Every row gives one point. The last column is the point's height on a tilted bowl or saddle (a function of degree 2), plus a little noise. Count its main directions that bend up, bend down and stay straight.

Points (10 x 3):
array([[-0.32,  0.54, -1.52],
       [-2.30, -1.50, -0.31],
       [-0.27,  0.00, -1.56],
       [-0.72,  0.49, -1.67],
       [ 0.77,  2.66,  1.04],
       [ 1.88,  1.15, -0.31],
       [ 1.39, -1.51, -2.71],
       [ 0.68, -3.39, -1.70],
       [ 1.97,  1.25, -0.14],
       [-0.42,  0.03, -1.58]])
Directions: 1 up, 1 down, 0 straight

Points:
array([[-1.06,  0.92, -0.26,  0.15],
       [ 1.97, -0.93, -0.60,  1.14],
       [ 0.24,  1.75, -0.67,  0.54],
       [-1.55,  0.80, -0.86,  0.52],
       [ 1.86, -0.05, -0.36,  0.79],
       [-0.46,  1.60,  1.84,  0.51],
       [ 1.80, -1.01, -0.98,  1.13],
       [ 0.64,  1.72, -2.56,  2.00],
       [-0.50, -1.94, -0.38,  0.65],
       [-1.60,  2.96, -0.70,  1.98],
       [ 2.83, -2.13,  0.42,  2.82],
       [-1.62, -1.27,  4.01,  3.54],
       [ 0.24, -0.63,  0.09,  0.00],
       [ 0.21,  0.78, -1.29,  0.37],
       [ 0.15, -0.72,  1.61,  0.42],
       [-1.91,  1.29,  1.95,  1.13]])
Directions: 3 up, 0 down, 0 straight

Points, 25 rows:
array([[ 1.51,  2.29, -0.10, -1.32, -0.26],
       [ 2.34,  1.38, -0.24, -1.73,  0.40],
       [ 1.97, -0.01,  2.29, -0.12,  2.23],
       [ 0.34, -2.19, -1.08, -1.24,  0.39],
       [ 1.72, -0.18, -0.57,  0.24,  0.03],
       [-2.24, -3.15,  2.70, -0.32, -2.35],
       [ 0.68, -1.94,  1.61,  0.74,  0.64],
       [-0.17, -1.76, -0.83,  3.10,  1.44],
       [ 1.71,  2.05,  2.94, -1.45,  3.77],
       [ 2.31,  2.66, -0.58,  0.42, -2.15],
       [ 1.78,  0.37, -0.90,  0.59, -0.46],
       [ 1.11, -2.23,  1.98, -1.54,  1.28],
       [-0.58,  1.17, -0.53,  1.43,  0.02],
       [-0.84,  1.07,  1.87, -0.12,  1.19],
       [ 1.96, -1.31,  0.81,  0.23,  0.88],
       [ 0.00,  1.45,  1.47, -1.74,  1.56],
       [ 1.39, -1.40, -1.84, -1.60,  0.62],
       [ 2.78,  2.12, -1.88, -0.68, -2.52],
       [ 0.66, -0.71,  0.61, -2.00,  1.16],
       [-0.02, -0.74,  1.18, -1.17,  0.79],
       [ 1.03, -0.12, -1.48, -0.93,  0.03],
       [ 1.06,  0.46,  1.01, -0.19,  0.95],
       [ 2.17,  0.65,  0.95, -1.05,  1.34],
       [ 1.13, -1.15, -0.59,  1.38,  0.32],
       [ 1.45,  0.28,  0.84, -2.34,  1.92]])
Directions: 2 up, 1 down, 1 straight

Points:
array([[-0.83, -1.05, -0.09, -1.11,  0.34,  0.88, -0.67],
       [ 3.99,  1.45, -0.91,  0.34, -2.46,  0.26,  4.42],
       [-0.24, -0.10, -3.33, -0.41,  1.22,  2.82,  2.75],
       [-1.93,  1.48,  0.17, -1.76,  0.63,  2.52, -0.34],
       [-0.50,  0.11, -1.38, -1.56,  1.85,  0.92,  0.21],
       [ 0.71,  1.88, -3.70, -1.18,  0.17,  2.90,  1.98],
       [ 0.55, -1.14, -2.56, -1.55,  0.75,  1.36,  2.34],
       [-1.23,  0.58, -1.14,  0.54, -0.01,  2.06,  0.03],
       [ 1.62,  0.86, -2.07,  0.07, -0.56, -0.05,  0.13],
       [-0.73,  1.22, -2.36,  0.08, -0.54,  2.96,  0.62],
       [-0.82,  0.75,  0.47,  3.30, -1.43,  0.28,  0.39],
       [-0.13, -2.75, -0.14, -1.96, -1.27,  0.64,  0.07],
       [-0.23,  0.29,  0.64,  0.09,  0.83, -3.22, -0.05],
       [-1.58, -2.61, -2.48, -0.81,  2.22,  0.42,  2.96],
       [ 1.12, -1.68, -1.20, -1.83,  0.70,  1.41,  1.87],
       [ 1.22, -2.19,  1.25,  1.88, -2.12, -0.31,  0.49],
       [ 1.61, -0.90, -2.30, -1.42, -0.72,  0.35,  2.19],
       [-0.57,  0.15,  2.63,  1.30, -0.95, -1.98,  0.67],
       [-0.52, -0.52,  3.59,  1.02, -0.52,  0.30,  0.90],
       [-0.96, -0.87, -1.38, -0.08, -0.66, -0.53, -1.20],
       [-0.57,  1.38,  0.28, -2.04,  0.73,  1.38, -0.48],
       [ 0.46,  0.52,  0.85, -0.78,  0.07,  0.66, -0.37],
       [ 2.28, -1.37,  0.20,  2.53,  0.42,  0.86,  1.15],
       [-2.22,  1.00,  1.67, -0.21,  1.66,  0.76,  0.33],
       [-3.51, -0.72, -0.09,  0.59,  0.92,  1.11,  1.67],
       [ 0.20,  1.80,  0.38, -0.99,  0.05, -0.72, -0.23],
       [-0.50,  0.24, -1.89, -0.71,  0.39, -1.44, -0.71],
       [-1.25, -0.88,  0.56,  0.78,  1.24, -1.07, -0.66],
       [ 2.08,  1.09, -1.01,  1.99, -0.50,  1.69,  1.31],
       [-0.34,  2.10,  0.90, -0.52,  1.71, -2.72,  1.24],
       [ 2.35,  1.42, -1.33,  1.56, -0.47, -0.79, -0.47],
       [ 3.80, -0.40, -0.63,  2.15, -1.41, -0.59,  2.54],
       [ 0.71, -1.09,  0.17, -0.99, -1.95,  0.61,  0.48],
       [ 0.20, -1.00, -1.53,  0.93, -0.70,  1.13,  0.39],
       [-0.86, -2.04, -2.40,  0.54, -0.64, -0.59, -0.40],
       [-0.39, -0.83,  0.87, -0.60,  1.25,  0.93, -1.16],
       [-1.43,  2.23, -2.07,  0.00,  0.76, -1.01, -1.00],
       [ 0.91, -2.50,  0.13, -2.36,  0.51,  1.46,  0.75],
       [ 0.80, -2.26,  1.50,  0.61, -1.36,  1.73,  1.32],
       [-2.02, -2.69, -0.90, -1.00,  1.53,  0.67,  0.71],
       [-0.81,  3.23,  1.74, -2.58,  2.11, -1.54,  3.34],
       [ 1.32,  0.32, -1.80,  1.94,  2.49, -0.03,  0.68]])
Directions: 3 up, 1 down, 2 straight

Points (76 x 9):
array([[-0.36,  2.06, -1.50,  0.50, -1.16, -3.23, -0.48,  0.62, -1.23],
       [-0.74, -0.52, -1.22, -0.27, -1.01, -1.38,  2.69, -0.30, -1.68],
       [-0.12, -1.78,  0.73,  2.03, -1.67,  0.22,  0.28,  1.23, -0.79],
       [-0.62,  1.67,  0.88, -1.73, -0.49, -0.88,  0.28, -0.01, -0.59],
       [ 1.96,  1.21, -1.81, -1.82,  2.30,  1.48, -1.88, -1.10, -0.57],
       [ 1.97, -1.96,  0.01,  0.51, -0.62, -1.15, -0.22,  1.01, -0.74],
       [ 0.66,  0.76, -0.44, -3.69,  2.30, -1.78,  0.40, -3.05, -2.10],
       [ 2.51,  0.05, -0.75,  0.91, -0.71,  1.18, -1.53, -0.57, -1.24],
       [ 0.64, -2.16, -2.04, -0.83,  0.01,  3.16,  2.55,  0.66, -1.54],
       [-2.93,  1.61,  1.22,  1.68,  1.33, -0.86,  0.11, -0.98, -2.00],
       [ 0.24, -2.28,  1.57,  1.16,  1.08,  1.09, -1.74, -0.34, -1.59],
       [-3.42, -2.03,  0.01,  0.28,  2.28,  1.77,  1.94,  1.66, -2.92],
       [-2.56,  1.50, -1.92,  0.29,  0.72, -1.01,  0.92, -0.70, -2.12],
       [ 1.85,  0.63,  1.74, -0.21,  1.28, -0.51,  1.19, -2.76, -2.42],
       [-0.27, -1.34,  0.37,  0.06,  2.28, -0.58, -0.71,  0.39, -1.18],
       [ 0.45, -1.45,  1.43,  2.63,  0.71, -2.80,  0.64, -0.50, -2.11],
       [ 1.65, -2.07, -0.57, -0.77, -0.86,  1.63, -2.78,  1.70, -0.82],
       [ 1.72,  0.95, -0.37,  0.08,  0.06,  0.32, -0.47,  1.73, -0.61],
       [-0.03, -0.90,  1.28,  0.12,  1.82,  1.85, -0.43,  0.46, -1.22],
       [ 0.02, -0.97, -0.90,  1.02,  0.22, -0.66, -0.54,  0.46, -0.96],
       [ 2.23, -0.45, -0.92, -0.85, -0.03,  1.22, -0.56, -0.94, -0.77],
       [-0.52, -1.13, -0.27, -1.80, -2.04, -0.96, -1.69,  1.39, -0.14],
       [ 1.32, -3.11, -0.38, -0.57, -3.11,  0.87,  1.91,  1.07, -0.45],
       [-1.32,  2.54, -0.66,  0.77,  0.30,  0.22, -0.50, -0.10, -1.28],
       [-1.43, -3.12, -0.83, -1.12, -1.16,  1.31,  1.11,  1.06, -0.99],
       [ 0.48, -0.56,  1.18, -1.12,  0.07,  0.16, -2.95, -2.42, -0.76],
       [ 0.57, -0.90,  3.11, -0.49,  0.38,  0.43, -1.06, -0.07, -1.10],
       [-0.68,  0.02, -0.34,  1.38, -0.57,  0.23, -0.98, -0.46, -0.72],
       [-0.23,  1.46, -1.43, -1.16, -0.37,  0.91, -1.53, -0.10, -0.45],
       [ 3.52, -1.00, -1.24, -0.47,  0.07,  1.38, -0.16,  0.09, -1.35],
       [ 0.71,  0.43,  0.10,  1.60,  0.68,  1.41,  1.91, -1.52, -2.32],
       [-1.34, -1.82, -1.60, -0.42, -0.95,  1.46, -0.28,  1.11, -0.61],
       [-0.42, -0.27,  0.04,  1.29,  3.14,  1.39, -2.72,  0.54, -1.28],
       [ 0.86,  2.36, -1.74, -0.43, -1.91,  1.16, -0.50,  1.17, -1.10],
       [ 1.19, -0.57,  1.16,  0.69,  0.15, -0.65,  1.27, -2.22, -1.60],
       [ 0.02, -0.03,  1.51, -0.78,  1.31,  2.81,  0.96,  1.82, -1.41],
       [ 3.46, -0.31, -2.68,  0.64,  2.36, -1.45,  0.86,  0.60, -3.09],
       [-0.78,  0.44, -4.33, -0.27, -0.48, -0.05, -0.52, -1.02, -1.35],
       [ 0.53,  0.69,  1.56,  0.11,  0.70,  0.34,  0.67,  1.26, -0.71],
       [ 1.91, -2.94, -0.76,  0.76,  3.52, -0.09, -0.76, -2.56, -2.63],
       [ 0.78, -0.06, -0.46,  1.57,  1.36, -0.59, -0.31,  1.46, -1.51],
       [ 0.91, -3.08, -3.99, -0.53, -0.09,  2.16, -0.68, -0.14, -0.56],
       [ 1.85,  1.30, -3.17,  0.77,  1.51,  1.80,  1.59, -0.52, -2.83],
       [ 1.28, -1.19, -3.11, -1.54, -2.16,  1.66, -0.65, -0.46, -0.67],
       [-0.04,  0.14,  0.10,  3.38,  0.40,  1.90, -2.34,  0.08, -1.99],
       [ 2.51,  2.32,  1.82, -0.17,  2.08,  0.90, -2.07, -1.51, -2.62],
       [ 1.73,  2.43,  1.14,  1.09,  1.12, -0.21,  1.63,  0.13, -1.57],
       [-0.47, -0.42, -2.68, -0.54, -0.02,  3.28, -1.20, -2.00, -0.30],
       [-0.31,  0.33, -1.10, -0.37,  1.43, -1.87, -0.62,  1.44, -1.10],
       [ 0.54,  0.62, -0.33, -3.07, -1.75, -1.13,  2.26, -0.17, -0.59],
       [ 1.12,  1.98,  0.36,  3.35, -1.97,  0.31, -1.71, -0.94, -0.77],
       [-1.40,  2.36,  1.05, -2.04, -1.24,  0.29,  1.93,  0.05, -1.48],
       [-2.12,  1.21, -2.29,  0.74,  0.38, -1.02, -0.26, -1.26, -1.60],
       [ 0.46,  0.95,  1.18, -0.72,  0.26, -0.37, -2.66,  1.27, -0.79],
       [-2.16,  1.60, -2.77, -0.71,  2.03,  1.94,  0.66, -1.50, -1.06],
       [ 2.19,  0.03,  0.62,  1.65,  0.32,  0.09, -0.79, -1.14, -1.33],
       [ 0.33,  1.35, -0.60, -1.53, -0.09,  0.51,  0.29,  5.34, -0.96],
       [-0.93, -0.43, -3.29, -0.98,  1.39, -0.10,  1.95, -1.42, -1.63],
       [-2.46,  2.59, -0.35,  0.16,  0.23,  1.15,  0.46,  1.83, -1.99],
       [ 1.53,  0.21, -1.36, -1.85,  1.24, -2.68, -2.82,  1.14, -1.28],
       [-1.23,  3.65,  0.76, -0.08, -0.33, -1.75, -0.73,  0.35, -1.19],
       [ 0.85,  0.25, -0.82, -1.32, -1.89,  0.92,  1.27, -0.70, -0.62],
       [-0.38, -1.13,  1.70,  1.83, -0.16, -0.28,  1.78, -1.08, -1.66],
       [ 0.10,  1.85, -1.25,  1.25,  0.50,  0.04,  2.66,  1.87, -2.10],
       [-0.02, -0.22, -0.46, -0.54, -0.91,  1.28,  1.50, -0.57, -0.89],
       [ 0.32, -1.69,  1.66,  1.02, -1.52,  1.54, -1.80,  0.08, -0.83],
       [-2.75,  1.56,  1.99,  0.58, -0.62,  2.11, -0.33, -1.02, -1.79],
       [ 0.78, -0.65,  1.10, -1.63,  1.05, -3.22, -1.47, -0.02, -1.29],
       [ 2.84, -2.55, -0.11, -0.07, -0.86,  1.58,  1.95,  0.58, -1.42],
       [-0.40, -1.18,  1.80,  0.32,  0.85,  2.08,  1.21, -1.87, -2.21],
       [ 0.43, -0.80,  1.68, -2.71, -0.55,  0.33, -2.41,  0.06, -0.56],
       [ 0.41, -0.79,  3.23, -1.06,  0.01, -3.24, -2.60,  1.88, -1.58],
       [ 0.20, -0.21, -1.09,  0.64, -0.52,  0.92, -0.42, -0.89, -0.74],
       [ 1.43, -0.04, -1.48,  1.75,  1.57, -0.11,  0.24,  0.96, -1.99],
       [ 0.22, -2.53,  0.26,  0.39, -3.90, -0.36, -1.27,  0.01, -0.32],
       [ 0.95, -0.28, -1.63, -2.15, -1.35, -1.30,  0.53, -2.17, -1.02]])
Directions: 1 up, 6 down, 1 straight
